Each wall is flat, endless, passes through zero and stands at right angles to its row. A trip goes straight from one point to another. List the walls that it crosses, first one first.

Walls:
(1): -48  -21  -52
(2): 73  60  -46
(3): -43  58  -37
(4): -5  -54  -18
(5): -68  -66  -7
Trips:
-3  -70  -54 to 20  -63  67 => 1
-42  28  50 to -7  -21  -4 => 1, 4, 3

Walls:
(1): -31  41  5  -5  -10  -8  -17  95  0
(2): -1  -39  -74  15  -14  6  -3  10  -13
(3): -73  -15  -21  54  27  72  -30  -66  18
(4): -64  30  15  16  -28  -64  24  8  -39
(5): -12  -38  33  -8  6  74  13  -21  26
(6): 54  5  7  -39  36  -16  40  58  1
(7): -8  -22  -1  -24  -38  15  24  -68  -58
(8): -33  -6  16  -4  -50  -40  -65  21  6
(9): 15  1  12  42  24  -13  6  -3  -15
Trips:
-12  -49  4  -4  6  0  55  -19  35 to -30  -23  1  -24  -36  0  13  -48  16 => 6, 4, 8
-52  -32  -53  -5  13  -21  -5  23  -49 to 21  29  2  26  53  -50  -35  45  -14 => 9, 7, 6, 3, 2
38  72  4  -62  63  -16  12  -25  3 to 32  5  16  -11  12  -45  -20  16  22 => 9, 1, 8

Walls:
(1): -43  8  19  52  -31  21  20  -19  -32  36  -26  36  -40  -5
(2): 60  56  5  -25  55  9  -13  21  -13  27  46  20  -95  28
(3): -81  40  10  6  -21  -1  21  22  -5  11  0  46  -69  -9
(4): -29  15  -29  11  29  -35  5  5  6  -27  -7  7  -59  12
(5): -43  -39  6  -8  11  8  -25  -41  7  -8  -14  20  50  -11
(6): 29  29  42  -10  37  0  -30  37  -44  9  -8  -2  18  26
Trips:
8  -14  -24  17  -20  -12  -13  -7  -33  37  -5  31  18  42 to -15  13  10  -6  7  15  -42  -23  45  -31  -21  -23  62  -37 => 1, 6
2  -22  22  -16  40  -50  -12  -3  -5  11  -2  -30  27  -15 to -21  -5  -55  -13  -43  -10  -3  -18  -27  -2  -24  3  0  22 => 4, 6, 1, 3
3  11  -35  -61  -2  8  22  0  30  -7  -29  58  28  2 to -33  13  -9  -29  20  -41  32  -12  34  -7  22  2  -18  -30 => 4, 2
0  13  59  20  21  25  32  -41  -20  16  -57  14  9  -11 to 3  -9  -1  19  -5  3  56  14  -50  47  12  -32  37  -30 => 3, 5

Walls:
(1): 7  13  -30  -31  -10  0  1  13  -42  -19  -33  23  -19  21  -6  30  -19  -54  53  11  -11  -9  3  30
(2): 33  -27  -19  22  31  37  -6  -5  15  12  34  10  -40  12  10  -9  2  -34  -4  11  -15  6  -15  -42
(3): -5  20  -3  -29  31  4  49  -39  -30  10  2  -66  -41  -34  2  -14  29  30  9  20  8  -31  4  -39
(4): -35  -17  -5  -34  27  9  -25  -50  14  16  -17  18  9  7  5  20  58  10  18  26  19  9  39  -41
(5): 14  -23  -34  -18  10  59  -7  19  -20  -10  -21  -15  5  3  -20  42  -51  -7  -5  -4  17  12  -65  -23
(6): 95  30  12  -6  -7  6  23  20  8  -46  -15  -39  -37  34  3  45  -44  26  20  -2  -3  26  24  -1
(7): -15  -12  -22  7  1  -25  -38  8  -1  -2  21  46  -32  -31  26  27  -6  2  -21  -9  -28  43  -7  -33
(8): -38  44  1  57  71  -16  3  0  3  -21  -2  16  -8  0  -20  0  -18  0  20  -22  81  11  -47  -13
(9): 12  -19  -22  41  33  -14  34  0  42  22  -1  -4  39  -12  -14  24  25  -17  -38  39  -14  36  1  55
(10): 17  -40  4  -6  -32  7  -19  26  -29  -6  21  -11  -54  -32  -11  3  -13  -15  35  -6  -33  37  -57  5
Trips:
48  -14  3  14  -5  24  3  -49  29  28  -45  -38  29  8  28  20  -18  28  -11  19  -39  -28  27  43 to 37  0  3  6  34  10  -28  -49  -23  9  0  25  -36  28  -25  22  -18  19  -11  -12  -4  25  -34  -2 => 5, 2, 3, 10, 7, 1, 8, 9
-12  -18  -20  31  26  -44  9  -49  -40  -9  8  29  -6  -53  6  -10  -28  21  0  -6  6  -19  -12  -26 to -24  -17  18  16  12  -32  -25  -21  45  6  20  -11  4  -32  -22  -24  25  -13  78  -9  28  -17  25  47 => 2, 9, 10, 7, 3
-29  -40  -47  -58  0  34  19  -6  -17  34  -7  -11  15  -25  -23  -1  34  -9  -31  7  9  4  12  -9 to 8  -76  35  3  30  -1  14  34  -7  5  11  9  -8  7  6  4  13  14  -10  1  -33  28  11  -32 => 7, 10, 3, 6
-6  18  -24  21  31  -13  -1  -4  5  14  7  0  -41  -5  -26  -13  -6  24  40  -33  -59  10  12  22 to -10  -9  -10  2  14  -19  -52  -13  -47  -4  18  50  -10  -26  25  29  6  28  -23  -7  1  -45  -46  14 => 9, 6, 3, 5, 2, 4

Walls:
(1): -17  42  9  -7  -32  -3  -29  5  51  -37  -13  14  -53  15  -4  16  -14  -3  3  32  -26  31  8  -6  -21  -68  -19  -16  -22  28  32  11  -17  -31  -6  -52  -3  38  -14  -28  -14  12  14  -32  41  32  -9  12
(2): 46  -22  -64  14  36  19  27  80  -11  -66  -23  -11  -53  -21  45  -12  0  -36  -16  -27  -35  -44  25  -11  -68  59  -27  26  40  -42  -20  -21  77  31  -13  25  -34  -13  -31  17  43  -48  -68  -2  4  -2  -22  55
(3): -19  -10  -8  -3  22  -9  -45  -15  -39  37  31  18  -70  6  29  -47  17  21  6  -6  -9  -6  -43  -14  -9  -27  -40  -20  53  -5  5  -4  10  -72  -63  14  -4  17  44  -35  -7  13  0  -25  37  -25  -66  -32
(4): -46  -17  35  0  15  25  17  -46  9  -42  23  -45  -16  5  -54  -23  53  10  -6  38  5  -47  -21  2  -64  12  3  5  27  27  6  40  38  10  -7  -15  30  -22  -44  -7  -36  37  -46  -64  -29  14  -44  -21
(5): -3  17  53  -22  -35  59  27  6  46  22  6  -15  -36  -1  -16  -45  28  21  7  8  -62  0  -15  18  -26  -39  -42  -60  -57  51  -12  9  19  8  -23  -28  -7  -59  5  -1  -15  -16  -40  -15  -4  -1  -2  44
(6): -18  -52  37  -33  -30  32  12  -5  -3  -15  -17  -61  -8  -4  -19  42  -21  46  39  19  32  -22  -3  -54  19  4  -22  -15  49  -14  6  -5  -5  16  58  18  -32  -14  -4  -4  25  48  -40  -13  53  -19  -39  -39
(7): -38  -9  36  -57  30  10  9  -27  9  8  -12  -21  9  -3  -48  -20  51  9  58  -17  -45  -1  24  -9  -18  15  -25  -9  33  -37  -43  9  3  25  18  -15  -19  -44  -33  -40  -43  24  43  -4  45  -14  -15  23
(8): -45  -51  -24  32  -52  35  7  12  -9  -44  5  -3  -35  -36  -23  22  17  0  -6  -6  -23  25  43  -49  -84  -10  -69  39  2  9  -3  -1  44  -3  2  20  15  -22  -22  15  -24  34  2  57  15  17  -21  -26
(9): 24  30  8  56  -23  48  -9  -13  -40  -8  -68  22  10  68  -57  37  -25  -33  13  33  20  -44  -29  -37  -25  20  -14  17  37  -64  20  -31  -6  -2  -15  -78  7  -43  1  36  -20  -25  22  -22  13  -43  10  1
(10): -39  0  -37  -40  -4  -17  16  52  38  -37  33  -56  -11  -4  -3  23  27  55  -27  -7  28  3  9  -26  -26  -6  -25  53  -6  -11  25  -22  11  82  -32  -6  11  -27  -12  -4  55  -74  27  38  -15  13  -36  6
Trips:
-41  10  -9  12  24  6  52  24  -3  -27  -35  -2  16  4  -14  24  -46  -24  -15  4  -1  86  -17  7  35  16  60  10  34  -23  4  -28  -19  41  28  -29  -28  42  -48  -6  18  40  22  1  -12  -89  -9  -43 to 16  5  5  35  -21  -4  45  12  36  -12  -35  14  37  -56  -7  18  7  43  -25  8  31  -13  -33  48  46  33  63  24  -26  -22  -45  -31  48  -32  -11  -58  13  -18  1  -50  -45  5  5  5  -29  -9  -25  11 => 7, 6, 4
27  24  -3  -8  -3  24  27  -13  -11  -24  26  16  -28  85  -4  -57  18  14  -42  0  11  -42  20  6  -8  -20  17  -7  41  27  22  -8  28  26  18  -26  9  6  -7  20  -36  -9  48  -14  31  21  11  -20 to -40  24  11  -22  45  -27  -29  13  35  34  -31  -3  -46  10  63  27  -23  16  54  33  22  41  44  29  91  -16  0  -13  -40  -17  -15  31  -24  -14  9  -12  -31  18  -45  -42  -25  -15  -47  24  -23  -1  -33  -22 => 10, 9, 4, 6, 5
39  -31  -41  13  4  45  18  45  30  8  14  -48  28  7  -19  -9  5  3  8  -36  -44  58  18  -26  19  -9  -63  61  -42  7  -37  -35  26  20  40  -16  -53  12  34  -14  -27  57  -3  47  -29  -11  25  -7 to -15  -31  -15  11  2  -32  -17  4  38  -30  -17  -26  -28  3  -17  12  41  -44  -11  -3  -20  60  56  37  15  20  62  38  26  15  -10  1  15  -36  -28  -71  69  45  -28  -44  -61  0  -19  3  -13  -8  35  -28 => 6, 1, 5, 10, 4, 2

Walls:
(1): 4  -15  -3  4  14  2  0  -8  -9  34  -21  3  5  17  -14  -27  -30  44  -15  -22  29  58  -8  -4  26  -8  -25  -20  37  -17  -55  19  14  -12  -18  -12  95  -52  -6  8  24  9  58  -30  45  -24  -35  -11
(2): 16  34  11  -6  -24  -28  -34  -30  3  -13  -18  -1  -7  -8  -36  86  12  -27  31  -7  -16  -25  18  -2  10  -34  11  17  -17  16  42  -20  -6  -5  -32  8  16  -15  -27  51  -69  0  -34  -37  16  -31  52  11
(3): -4  15  -17  25  -17  20  30  46  -9  11  36  0  13  -31  -16  1  36  45  21  -5  -32  10  46  26  33  27  2  -10  25  24  -12  -10  -31  -5  -14  -12  54  -35  3  38  20  19  -19  9  19  30  18  32
(4): 2  24  10  -15  -35  -5  0  33  -14  -9  25  64  22  -15  43  -24  22  -20  17  12  21  -17  49  16  -14  26  6  -13  -56  -36  -35  -8  0  -21  -39  -6  -45  0  -45  14  -43  22  1  29  22  -4  -35  39
(5): 11  30  60  -28  -24  -16  -28  -3  -10  -4  13  2  -22  -15  -4  39  30  -39  0  22  -7  2  18  35  -34  12  62  -25  37  -54  -35  -7  -27  4  -23  -37  42  -11  -53  -87  35  -25  -4  -9  -17  19  12  12
(6): 10  -16  -8  -8  -58  12  0  23  20  12  -7  4  31  0  11  17  39  16  -7  12  -15  -8  26  -27  23  43  -5  28  55  2  -24  -18  38  35  -44  56  27  -40  -10  28  -14  13  -24  -37  -33  4  49  -9
Trips:
41  -24  -20  12  -24  -28  12  44  -34  -31  10  5  -19  44  51  63  -46  -61  -35  -11  16  4  17  58  17  9  -48  29  -7  29  22  22  -6  5  10  -23  -10  -12  0  22  -54  -22  -19  34  6  -21  -24  14 to -19  -2  -3  19  20  21  -39  33  13  14  -25  -17  37  -24  -6  -11  8  8  -6  24  -32  -31  13  15  -11  9  32  -19  -5  3  20  21  -31  6  18  20  10  -13  34  9  -2  14  -16  21  2  9  8  -31 => 3, 4, 6, 2
13  8  -14  -12  -40  33  -28  7  -26  5  6  -14  52  8  14  -4  11  -23  -10  -4  39  -48  0  -8  -2  22  29  50  -37  -21  -74  -55  32  11  -11  12  -17  3  2  0  -38  -25  -7  16  9  -7  25  -18 to -31  -17  29  37  12  -2  12  22  53  2  11  -15  -25  5  -32  -5  -15  -2  -14  -39  27  38  39  -18  -65  10  -3  30  14  24  16  0  -39  15  39  13  -39  23  -21  31  -27  -47  -21  -12  12  -29  -21  35 => 5, 6, 4
-23  -25  12  14  -23  -12  1  20  -3  -14  33  2  -1  -42  -7  19  11  14  -30  -11  -2  0  54  23  2  -33  11  2  -40  -27  -32  25  52  -9  32  34  18  2  5  -1  -10  15  -1  10  32  -20  41  -50 to 0  -24  2  -7  -11  22  23  -27  40  36  -20  -10  37  -32  12  19  -7  -2  21  51  31  4  42  40  19  -38  -18  -3  16  -12  -9  6  31  4  16  16  -20  31  -8  18  -19  19  -9  -25  -33  18  0  -19 => 1, 3
42  46  32  -6  -24  18  46  51  62  41  -10  27  -3  25  -67  16  -26  34  11  57  5  -16  10  -31  -12  -42  -4  51  -33  -28  23  1  -14  4  -6  65  -2  -10  -32  -4  57  30  -24  23  -14  -15  17  17 to -50  10  20  -2  50  -9  -18  25  14  45  21  -8  25  -34  -6  -31  21  4  58  -14  -18  -12  18  -30  -3  11  -32  5  4  5  -8  -14  -36  -33  -36  -28  18  48  32  -13  -2  23  -83  -7  17  -18  -29  -11 => 5, 6, 2
24  13  -4  22  -3  27  28  -6  -2  -2  -45  1  4  -12  28  31  13  -29  21  -43  -15  -47  -50  10  -14  14  -56  4  -23  0  -14  3  30  57  -3  12  21  35  -14  29  64  -10  -8  35  -13  -13  -8  -43 to -18  21  -50  -83  -17  12  -8  -3  1  18  5  4  -35  -17  25  -56  13  -38  28  34  -32  21  17  2  19  15  18  12  11  -23  -29  4  1  -29  15  18  23  -7  30  -25  -8  30  -13  -3  -16  -12  -14  9 => 4, 5, 3, 1
55  -1  32  -32  -25  26  -7  -26  13  -2  1  -47  -5  -10  -26  -7  -20  -30  51  9  6  -11  -7  34  10  8  -33  -17  16  16  3  -8  -13  18  16  -9  -28  45  -41  28  23  -15  1  -2  4  0  -45  -45 to -9  13  -23  -30  -26  -24  15  -44  -20  -17  0  -38  42  -21  53  34  51  -34  20  2  11  8  -7  0  -20  17  12  -22  -53  -8  -33  6  3  -6  -32  10  13  7  21  19  16  25  -34  42  12  38  5  -21 => 4, 6, 3
